Every row gives one point. The window is the flat piece filled in between its corners: a triangle in 3 columns, a solid with four corners in 4, and so on. A path goes straight from each point to the next, and from the last back to the first. After which points does the path pass through the window?
(in the rows, 128 means zero)

Window (4 x 4):
[[150 160 145 106]
 [134 102 106  95]
 [ 70 191 121 249]
 [ 87 141 119 102]]
Path:
(1): [106 144 187 107]
(2): [141 179  99 169]
(3): [ 98 134  99  69]
(4): [110 126 170 136]
(5): [114 131 146 132]
(6): [ 78 160  89 145]
(7): [117 178 101 166]
(8): [127 118 172  88]
Through the window after points: 1, 5, 7

Window, 8 rows:
[[178 165 100  35  82 170 101  70]
 [179 146 182 154 125  98 163 173]
 [112 105  87  88 133 102 160 178]
 [146 174  84 128 108 150  49 122]
 [200 147 119  44  50 159  31 115]
 [ 26 132  90  82 131  94  38  91]
 [202  75 157 145 174 120 174 166]
 [105 128 144  94 187 130 139 188]]
Path:
(1): [196 171  78  52 137 104  28 131]
(2): [247 139 149  93 152  75 103 137]
(3): [133  96 111 127 110 169 138 132]
(4): [144  90 153 144 153 166 138 176]
(5): [113 200  96  38 122  28 136 148]
(6): [147 150 128  88 129 104  81 140]
(7): [129 148  83  94  78 202 143 122]
(8): [102  83 119  86  69 150 136 170]
(9): [138 133  96  99 147 100 129 154]
(10): [173 177  96  70 162  99 150 155]
(11): [ 96  34 122 123 108 155 100 139]
(12): [149 102 130 148  89 186 120  97]
(13): [138 162 142  69 162  71  96 165]
(14): [121 139  91  71 173  56 166 143]
(15): [117 112 145 148  85 206  89 156]
(16): [117 153 120 103  59 169  82 107]
Through the window after points: 4, 8

Window, 9 rows:
[[102 121 167 108 130 127 138 129 170]
 [ 94 153  65 171 150 116  69  57 234]
 [ 85 210 169 171  97 119 169 172 204]
 [149  97  72 135 170 244 205 222  63]
 [ 79 131 147 133  92 113 151 138  83]
 [169  93  40 140 197  39 170 128  82]
 [148 151 181 197 146 128 144 166 127]
 [191 169 147 142 101  66 124 107 137]
 [160 103 169 178  66 105 145 141 159]]
Path:
(1): [125 137 103 136 167 174  94 219 129]
(2): [139 117 127 151 140 160 190 152 110]
(3): [126 141 127 120 110 155 188 100 108]
(4): [109 111 142 211 158  96 101 239 181]
(5): [166 151 111 143 122 122  97 181 148]
(6): [166 135 135 146 135  66 210  68  92]
(7): [151 105 125 151 168  96 170 108 124]
(8): [134 154  63 162 126  73 121 178 129]
Through the window after points: 1, 5, 7

Window (12 x 12):
[[ 89 192 111 122 198 102 107  80 133 129 112 168]
 [117  62  86 154 153 133  83 107  62 131 142  87]
 [113 133 124 122  58  80 146 111 130  78 101 105]
 [165  85  82  63 195 156  97  78 187 113 112  48]
 [236  74 127 136 197 128 136 123 110 146 194 190]
 [152 210 108 101 193 168  90 123 187 193 140  74]
 [ 79 177 109 121 137  88 173 214 178 186  59 211]
 [ 99 118  85 215 155 240  74  77 164 202 127 135]
 [116  70 217  78 182 109 249 142 102  92 128  92]
 [144  80 115 213 159 217  71 165 138 111  92 105]
 [ 95 136 152  97 137  71 116 143 192 117 165 122]
 [178  28 220 149 141 243  64 115  97 174 139 142]]
Path:
(1): [108 103 143 181 189 163 100 110 158 200  87  85]
(2): [214  56 152 163 178  53 166  92 170 179 106 107]
(3): [ 59 156 104 109 119 214 100 184 125 117 136 150]
(4): [136 135 127  39 153 222 108 136  68  70 119 111]
(5): [147  92 138 188 178 100 139 100 176 192 130 121]
(6): [161  98 101 174 186  93  84 114 156 136  79  79]
(7): [104 144 123 121 157 169 140 113 147 148 153 147]
(8): [ 65  75  93  89 126 203  82 134 163 104 144 140]
(9): [187 112 168 155 171 124 144 126 130 169 127 100]
(10): [149  72 158 145 129  96 102  95 130 192  79  90]
(11): [131 124 144 103 150 142 130 138 136 103 140 143]
(12): [154 102 116  92 149 220  95  97 155 133 161 143]
(13): [127 108 160 154 179 105 120 120 133 141 118  77]
(14): [174  54 146 170 158  96 174 120 130 217  57 114]
(15): [150 120 151 102 168 171 110 125 128 105 180 134]
(16): [121 108  91 155 131 185 104 102 123 134 150 143]
Through the window after points: 14, 16

Window (14 x 14):
[[165 119 128 188 165 147 124  87  89 147 150  92 116 102]
 [113 184  80  88 128   7 181 143 137 191 124 156 101 158]
 [153 113  98 186 110 167  74 123 116  99 127 132  93 174]
 [118 145 110 161  56 163  95  67 175 159 113 173  79 157]
 [160 192  85 126 142 135 181 114 151 151 112 110 178 102]
 [183 135 137 130 111 116 141 120 231 112 153 149 185 145]
 [137 113  90 166 137 126  81 174 145 206  47 166 135 156]
 [142 186 156 123  96  85 119  98  67 128 163 131 106 159]
 [137  91 105 146 112 122 119 134 143  85  90 190 111  86]
 [103  93 156 191  78 120 138 175 131 169 110 105  76 129]
 [ 91  89 138 149 105  76  87 148 123 133 151  75 131 128]
 [ 77  89 141  63 152 121 133 135 137  85  75 167  86 136]
 [ 46 141 113 135 130 183 161  78 142 127 137 202 117 132]
 [190 115  86  54 136  95  87 174 161 134 178 144 168 130]]
Path:
(1): [148 196 119 126 152 145 101 164 216  92  77 116  97 131]
(2): [111  77 111 156  94 114 137 122 117 177 129 149 132 133]
(3): [163  63  95 166 131 130 147 128  92 142 124 169 119 144]
(4): [107 150 130 132 112 120 104 117 159 104 114 142 114  95]
(5): [142 168 120 158 158 127 120 127 240 111  93 159 103  70]
(6): [157  85 128 111  71 102 132 142  89 162 179 117 172 203]
(7): [126  96 113 158  96 147 146 131 137 169  98 134 130 164]
(8): [108 131 133 159 119 118 115 144 137 145 121 143  95 117]
Through the window after points: 3, 5, 7

Window, 14 rows:
[[189  79 124  72  79 117 140  87 115 206  67 115  77 123]
 [161 204 145 109  88 131 113 167 121 161  96  87 124 110]
 [ 59 179 106  44 199 121 127 121  82  83 211 104 130 166]
 [107 129 115 150  72 160  83 163 112 196 100  43  79 115]
 [130 103 135 122  73  83 116  58 147 164 107 123 153 148]
 [180 104 152 138 142  94 111  90 137 224 132  96 112  89]
 [ 46 154 152  57 184 125  72 205 123  84 166 151 113 152]
 [168  91  41  95 132 102 136  88 155 205 127 163 172 138]
 [183 113 156 132 117 199  68 120 100 166 102  77 144 129]
 [152  51 103  92 188  93 194 169 149  75 204  90 208 171]
 [ 67 157 103  97 183  73  98 170  29  72 151 153 128 145]
 [131 145 136 111  85 178  55 151 124 116  86  41  99  21]
 [195  56  69  56 164  31 113 114 161 151 147  73 199 196]
 [ 37 132 129  42 213  88 146 148  75 135 138 126 198 152]]
Path:
(1): [116 126 103 104 206 101 129 148 156 122  76  80 163 164]
(2): [119 120 137 147 166 107 124  74 150  98 108  25 104 151]
(3): [148 157 113  27  89 140  90 195  74 207 155 178 148  73]
(4): [157  60 124  42  81 137  96 133  32 134 182 135 138 144]
(5): [132 143 113 116 148 121 120 123 155 151  95  82 123 105]
(6): [136 134 149 120 178 107 110  93 157 176  89 102 126 139]
(7): [155  90 113  96 112  87 118 127  97 172 166 103 144 110]
(8): [118 118 115  77 138 117 105 157  92 139 160  89 147 120]
(9): [109 132 148 102 157 115 129 137 134 104 101  98 133 138]
(10): [147 134 145 142 120 143 101 115 147 157  56  60 119 148]
(11): [158 102 116  78 126 143  84 142  90 150 166 102 154 106]
(12): [105  70 113  68 152  54 115 162  93 145 247 116 216 155]
(13): [102 170 121  81 200 162 164 122 132  92  41  99 102 145]
(14): [154 132 134 115 167 134 177  95 173 150 106 117 136 152]
(15): [ 79  91  58  44 127  39  29 185  21 159 194 144 176 138]
(16): [150  87 130  65  67 130 136  99  92 159 240 127 142 116]
Through the window after points: 2, 4, 6, 10, 12

Window (14 x 14):
[[149 132 112 138 207 153 156 123 139 103 122 163 145 120]
 [102 140 127 167 188 215 169 158  97  94 100 118 125 129]
 [133 193 115 107  66 109 113 154 113 140 124 129 171 146]
 [104 169 159 101 133 101 104 111  95 161 107  97 132 134]
 [162 140 110 119  95 107  97 137  71 135 129 100 101 120]
 [111 112 135 121 128  94 125 178  86 133 144 107 175 146]
 [ 79 111  51 114 142 113 121  99 242  75 100 144  41 204]
 [118 114  74 187 187 160 194 117 154 127  84 104 143 125]
 [105  96 116 124 161 194 195 105 151  85 116 113 137  91]
 [125 160 163 164  92  74 149 138 118 120 143 134 126 138]
 [ 76 128  58 114 144 120 138 143 249 144 138 149  31 146]
 [150 177 165 122 105  78  90 185  97 110 101  78 163  94]
 [113 105 129 187 152 181 113 120 152 122 122 132 157 114]
 [113 135 141 129  99  94 118 161  76 135  73 156 151  99]]
Path:
(1): [101 126 100 145 124 115 145 140 124 104 131  96 133 119]
(2): [ 79 127  70 136 157 109 146 113 161  95 127 111 108 100]
(3): [140 144 123 130 115 143 131 162 163 162 104 148 107 169]
(4): [143 114 126 116 120 135 122 123 134 143  86 123 108 165]
(5): [ 60 157  60 138 154  99 134 143 193  90 159 140  80 105]
(6): [ 94 127 112 158 149 127 125 140 131 107 120 138 124 116]
(7): [167 144 136  77 101 167 171 146 164 181  80 120 119 146]
(8): [154 161 189  94 130 161 111 132 147 177  69 172 112 161]
Through the window after points: 2, 4, 6
